Each row is a point. Each copy is the shape, with its points in the same order, stretched, turned, moved and blurred by noise. Some copies are also mirrored. Which?

Shape (7 x 2):
[[ 1.34  0.07]
 [-3.47  2.03]
 [ 1.52 -1.52]
 [ 0.66  0.03]
 [ 0.80  3.85]
 [ 0.61 -0.72]
 [-2.20  0.27]]
Copy 1:
[[-0.93 -0.18]
 [ 3.64  2.67]
 [-0.77 -1.70]
 [-0.23 -0.01]
 [-0.75  3.44]
 [-0.05 -0.80]
 [ 2.48  0.77]]
Copy 1 is: mirrored
Copy 2, 7 rows:
[[ 1.96  0.26]
 [-3.42 -0.69]
 [ 2.97 -0.85]
 [ 1.39 -0.15]
 [-0.44  2.93]
 [ 1.62 -0.80]
 [-1.41 -1.36]]
Copy 2 is: only turned
Copy 3, 7 rows:
[[ 0.94 -0.45]
 [-3.52  1.82]
 [ 0.99 -1.91]
 [ 0.27 -0.39]
 [ 0.85  3.07]
 [ 0.10 -1.01]
 [-2.50  0.11]]
Copy 3 is: only turned
Copy 4 (7 x 2):
[[-0.28  2.15]
 [ 0.46 -2.68]
 [-1.79  2.84]
 [-0.53  1.57]
 [ 3.10  0.50]
 [-1.25  1.72]
 [-0.90 -1.06]]
Copy 4 is: mirrored

Shape, 6 rows:
[[-2.67 -1.30 -0.34]
 [ 1.66  3.67  1.18]
 [ 2.72 -0.79  0.77]
 [ 1.13 -0.46  0.81]
 [ 0.75  1.72 -0.92]
 [ 0.18 -2.36 -1.84]]
Copy 1:
[[ 0.84 -2.80 -0.10]
 [-0.81  3.71  2.29]
 [-2.22  1.23 -1.44]
 [-1.63  0.43 -0.58]
 [ 0.64  2.00  0.06]
 [ 0.39 -1.38 -2.92]]
Copy 1 is: mirrored
Copy 2, 6 rows:
[[-0.16 -3.14  1.44]
 [ 0.17  3.56  0.78]
 [-2.99  1.09 -1.51]
 [-1.43  0.16 -0.28]
 [ 0.94  1.07 -0.58]
 [-1.26 -2.69 -2.03]]
Copy 2 is: mirrored
Copy 3, 6 rows:
[[-2.68 -0.64  0.12]
 [ 3.22  3.19  1.86]
 [ 2.50 -0.91 -1.66]
 [ 1.79 -0.44 -0.34]
 [ 0.95  2.54 -0.55]
 [-1.09 -0.99 -3.10]]
Copy 3 is: only turned
Copy 4:
[[-2.71 -0.96  1.69]
 [ 1.26  0.84 -2.74]
 [ 1.27 -2.13  0.57]
 [ 0.13 -2.32  0.03]
 [ 0.10  0.96  0.04]
 [-0.68 -1.52  3.63]]
Copy 4 is: mirrored

Shape, 10 rows:
[[ 1.28 -1.06 -0.64  0.33]
 [-2.20  1.23 -2.78  0.83]
 [ 2.81 -2.56 -1.68 -3.10]
 [-1.20 -0.77  1.74  1.30]
 [-0.65  0.96  0.22  1.23]
 [ 1.93  1.38  1.09 -1.72]
 [-2.69  1.81  0.62 -3.17]
 [-0.27 -0.92 -1.39 -0.08]
 [-1.87 -2.39 -1.28 -2.67]
 [-2.23  1.61  0.01  1.61]]
Copy 1, 10 rows:
[[ 1.80 -0.59 -0.46  0.94]
 [-2.25 -0.63 -2.80  0.54]
 [ 4.17 -2.22 -0.73 -2.14]
 [-0.50 -0.45  1.98  2.00]
 [-0.79  0.96 -0.11  1.26]
 [ 1.83  1.97  0.73 -1.95]
 [-2.49 -0.28  1.05 -3.58]
 [ 0.43 -1.31 -0.90  0.44]
 [-0.14 -4.03  0.15 -1.81]
 [-2.47  0.77 -0.21  1.38]]
Copy 1 is: only turned
Copy 2, 10 rows:
[[ 1.25  0.15 -0.26  0.47]
 [-1.40  3.47 -1.00  0.64]
 [ 2.66 -0.98 -1.98 -3.11]
 [-1.53 -1.00  1.76  1.18]
 [-0.44  1.24  1.29  0.71]
 [ 1.49  0.66  2.09 -2.54]
 [-3.27  1.32  1.61 -3.56]
 [-0.34  0.54 -0.80 -0.16]
 [-2.07 -0.75 -1.94 -2.54]
 [-2.17  2.25  1.39  0.83]]
Copy 2 is: only turned
Copy 3, 10 rows:
[[ 2.18 -1.26  0.28  0.58]
 [-2.04 -1.07 -2.11  1.53]
 [ 4.58 -3.65 -1.10 -1.82]
 [-0.89 -0.27  2.38  0.45]
 [-0.36  0.71  0.50  0.47]
 [ 2.07  0.89 -0.42 -2.31]
 [-2.23 -0.86 -1.19 -3.88]
 [ 0.87 -1.91 -0.44  0.56]
 [-0.27 -4.39 -0.39 -1.63]
 [-2.22  0.53  0.10  0.98]]
Copy 3 is: only turned

Shape:
[[-0.20 -0.91  0.13  1.58  0.43  1.79]
 [ 0.12  1.81 -0.69 -0.91 -2.43  1.31]
 [-0.56 -0.35 -0.51 -0.42 -0.84 -0.57]
 [-0.36  0.18 -1.58 -0.46 -1.92  0.01]
 [ 1.48 -0.40 -0.23  3.91  0.06 -1.27]
 [ 0.56  1.56 -3.86  0.04 -4.08  1.99]
 [ 1.54  0.98  0.34  0.05 -1.33  2.20]
 [ 0.18 -1.16 -1.90 -0.77 -0.64 -4.60]
 [-0.84  0.36  1.56  0.47  1.05 -0.24]
 [-1.10  2.55  1.56  1.76  3.37  1.76]
 [ 0.37  1.37 -1.32  0.89  2.17  0.52]
 [-0.42 -0.53  0.75 -2.86  2.92 -0.69]]
Copy 1, 12 rows:
[[-1.04 -1.06 -0.99  1.38 -2.26  0.41]
 [ 1.66  2.73  0.74 -1.15 -3.74  0.80]
 [-0.59  0.45  0.60 -2.00 -1.70 -0.68]
 [-0.20  1.54  0.42 -2.12 -2.64 -0.13]
 [-1.39 -0.31 -0.12  2.28 -0.11 -2.92]
 [ 1.47  3.88  0.42 -2.08 -6.71 -0.58]
 [ 2.13  0.90 -0.66  0.81 -3.16  1.10]
 [-2.27  0.63 -0.04 -4.72  1.20 -3.25]
 [-0.75 -0.24  0.49  0.74  0.47  0.49]
 [-0.87  1.41  1.07  4.26  0.99  2.35]
 [-1.05  2.25 -0.39  1.18 -0.36  0.20]
 [-1.04  0.32 -1.71 -2.29  1.07  1.19]]
Copy 1 is: only turned
Copy 2:
[[-0.13 -0.21 -0.99  0.38  1.07  2.28]
 [ 2.80 -0.95  1.94  0.85 -0.22 -0.12]
 [ 0.34 -0.15  0.60 -1.16 -1.03  0.00]
 [ 1.52 -1.42  0.70 -0.84 -1.02 -0.26]
 [-0.70  0.78 -4.40 -0.10 -0.47 -0.26]
 [ 4.54 -4.07  0.40  0.59 -0.41 -0.57]
 [ 2.74  0.73  0.26  1.18  0.82  1.17]
 [-0.45  0.44 -0.92 -4.26 -3.29 -2.84]
 [-1.46  1.53  0.79  0.19  0.38  0.70]
 [-2.44  1.12  1.36  2.43  4.11  1.11]
 [-0.50 -0.09 -0.20 -0.06  2.76 -0.32]
 [-1.10  2.53  2.81 -2.48  1.22  0.37]]
Copy 2 is: mirrored
Copy 3, 12 rows:
[[ 1.34  0.61  1.30 -0.17 -0.07  2.19]
 [-0.50  1.20  0.13 -4.12 -1.07 -0.54]
 [-0.29 -0.58 -0.47 -1.02 -1.37 -0.06]
 [ 0.22  0.22 -1.13 -2.19 -1.71 -0.38]
 [-0.42  3.02 -0.92  2.65  0.10  0.75]
 [ 2.03  2.88 -2.24 -5.06 -1.89 -0.75]
 [ 0.41  2.22  2.09 -2.53 -0.68 -0.09]
 [-1.31 -1.48 -3.26  1.71 -2.59 -2.90]
 [-1.46 -0.66  1.18  0.08  0.73  1.07]
 [-0.62 -0.02  2.01 -0.63  4.79  2.03]
 [ 1.15  0.30 -0.04 -0.28  2.56 -0.60]
 [-0.23 -3.73  2.06  0.04  0.44 -1.67]]
Copy 3 is: only turned
Copy 4, 12 rows:
[[ 0.78 -2.20 -0.14  0.96  0.28  1.01]
 [-2.46 -1.20 -0.08 -0.05 -1.89  2.76]
 [-1.78 -0.38 -0.34  0.81 -0.55 -0.17]
 [-2.61 -0.90 -1.18  0.89 -1.91  0.99]
 [ 2.45  0.99 -2.05  1.14 -0.41  0.96]
 [-3.37 -2.20 -2.81  1.54 -4.22  3.99]
 [-0.37 -1.93 -0.13 -1.04 -0.98  2.72]
 [-2.82  2.22 -2.69  0.99 -0.76 -2.64]
 [-0.13 -0.10  1.15  0.59  1.51  0.08]
 [ 0.70 -0.98  1.45  0.84  4.64  2.44]
 [-0.94 -0.47 -1.77  0.88  2.40  1.62]
 [-2.58 -0.65  0.58 -0.87  3.60 -2.04]]
Copy 4 is: only turned

Shape:
[[ 0.71  0.31  1.22 -1.16  0.54  2.95]
 [ 0.35 -2.76  0.40 -0.31 -2.21  2.31]
 [-2.76 -1.11  1.43 -3.76 -2.77  2.19]
 [ 2.93  1.36 -1.07 -0.98 -0.23 -2.32]
 [ 1.68  2.19  0.10 -1.86 -2.76 -1.72]
 [-0.46 -1.43  0.78  1.33  1.09  1.74]
 [ 0.61  0.72 -1.89 -0.74 -0.03  0.09]
 [-0.48  3.07  1.44  1.87  0.50  0.41]
 [ 2.92  1.11 -0.50  0.22 -2.02 -0.10]
 [-1.07  3.69  1.22  1.81  2.81  2.99]
 [-0.23 -1.68  0.89  1.28  3.44 -0.17]
 [-1.16 -1.18 -0.41 -1.47  1.24  1.42]]
Copy 1, 12 rows:
[[-0.25 -1.25  2.05 -1.42  0.70  1.70]
 [-1.07 -3.36 -0.55 -1.07 -1.20  1.14]
 [-3.07 -1.15 -0.69 -4.08  0.06  0.93]
 [ 2.71  1.38 -0.02 -0.51 -2.13 -1.38]
 [ 0.36  1.74  0.39 -1.84 -3.57 -1.30]
 [-1.15 -1.97  0.56  1.37  1.38 -0.13]
 [ 0.94  1.08 -0.88  0.16 -0.56  0.79]
 [-1.81  2.26  2.53  1.99 -0.73 -0.39]
 [ 0.99 -0.04  0.71  0.24 -3.24  0.18]
 [-2.37  2.09  3.76  2.59  1.65  1.61]
 [ 0.04 -1.34  1.02  1.73  2.55 -1.52]
 [-0.28 -1.08 -0.45 -0.89  1.67  0.66]]
Copy 1 is: only turned
Copy 2, 12 rows:
[[ 0.50  1.51  1.14 -1.89  1.95  2.22]
 [ 1.96 -0.87 -0.83 -1.89 -0.09  3.76]
 [-0.64  0.95 -2.68 -4.96 -0.16  1.40]
 [ 2.87  0.91  1.65  0.79 -1.16 -2.14]
 [ 2.47  1.60 -1.78  0.82 -0.26 -2.11]
 [-0.85 -0.82  1.64 -0.53  0.52  2.89]
 [ 0.53  1.89  1.68 -0.73 -1.60 -0.11]
 [-2.08  2.09  0.10  2.61  1.47  0.45]
 [ 3.34  0.98 -0.60  1.03 -0.26  0.24]
 [-3.87  3.68  2.05  1.61  2.79  1.39]
 [-1.73 -1.97  3.66 -0.38  0.16  1.38]
 [-1.00  0.35  2.29 -3.32 -0.62  1.49]]
Copy 2 is: mirrored
